Each row is a point. The last column is the point's height on a tilted bowl or saddle (a function of degree 2), plus a little noise. Count its main directions that bend up, bend down and stay straight.

Points (10 x 3):
[[-33 -20 -10]
 [ 55   3 -44]
 [ 51  27 -39]
 [ 40  -5 -24]
 [ 18 -17 -11]
 [ -7   6   9]
 [-18 -40 -27]
 [ -6  -5   6]
 [ -1 -60 -60]
 [  7  13   6]]
Directions: 0 up, 2 down, 0 straight

Points (11 x 3):
[[-11   5  -4]
 [ -4  12   2]
 [ -8 -60 -57]
 [ 38  18   8]
 [  8  -7   5]
 [  6   6   7]
 [-33 -13 -32]
 [ 12   4   9]
 [-52  -8 -60]
 [-20  16 -13]
 [ 58 -34 -31]]
Directions: 0 up, 2 down, 0 straight

Points (16 x 4):
[[  4  26 -12  -3]
 [-26   5   5   6]
 [  0   8  22   4]
 [  4  -2  19   1]
 [ -6  60  -7  -8]
 [ 24  -4  12  -8]
 [ -7 -19  -7   0]
 [  6  15   4  -3]
 [  2   2   3  -2]
 [-43 -28  39  60]
 [ -7 -10  22  10]
 [-15 -30  32  26]
 [ 28  -1  10  -9]
 [  9  -5 -32   4]
 [-14 -16   9   8]
 [  0  -5   6   0]]
Directions: 1 up, 1 down, 1 straight

Points (25 x 5):
[[-25 -10   6  14  -1]
 [  8  10   1  -5  -5]
 [  7  15 -16  -3 -13]
 [-18   1 -20 -38   1]
 [  9   9  15   6   4]
 [ 24 -21  12  11  27]
 [ 18 -16  16   0  22]
 [ -1  39 -12  -9  -8]
 [-22  -5   1  -6  -8]
 [-16 -51  14   2  60]
 [ -9   4  24  -7  11]
 [-11 -19  15  20  21]
 [ -4  12  -1  26  -5]
 [ 10   7  32 -41  42]
 [ 34 -26  21  -5  43]
 [  5 -10   7   7   7]
 [-15 -11  -7   8  -8]
 [  4  -2  -4 -33  12]
 [-14  -5  10 -16   4]
 [  7  12 -16 -17  -7]
 [  1   6 -12  16 -11]
 [-16  13 -60  -6 -17]
 [  4   2  -7 -25   2]
 [  5 -11  28  14  28]
 [ -6 -23 -21   3   1]]
Directions: 3 up, 0 down, 1 straight

Points (23 x 5):
[[ 29 -24  -1  18  25]
 [ 39  -3  19  26  39]
 [-46  -7   6  34  32]
 [-19  10  -4 -39  48]
 [-24 -29  21  10  -4]
 [-28  -7  33  -3   0]
 [ -6  33 -57  44  -2]
 [  7   9  52 -38  13]
 [-36 -10  28  24  16]
 [-27  23  16 -26  41]
 [  9 -60 -14  17 -12]
 [-48 -22  -3 -37 -10]
 [-25 -52 -10  24  -8]
 [ -2  23 -12   6  40]
 [  0  34 -20 -25  60]
 [ -7  -5  18  -2  18]
 [ 50  -9  -4  -8  33]
 [-13  33 -49 -21  35]
 [ 17 -15  24   9  20]
 [ 25 -25 -20 -56  29]
 [  3  23   7 -17  51]
 [-26  -1  47   7  -3]
 [ 37 -58  23 -13 -26]]
Directions: 1 up, 2 down, 1 straight
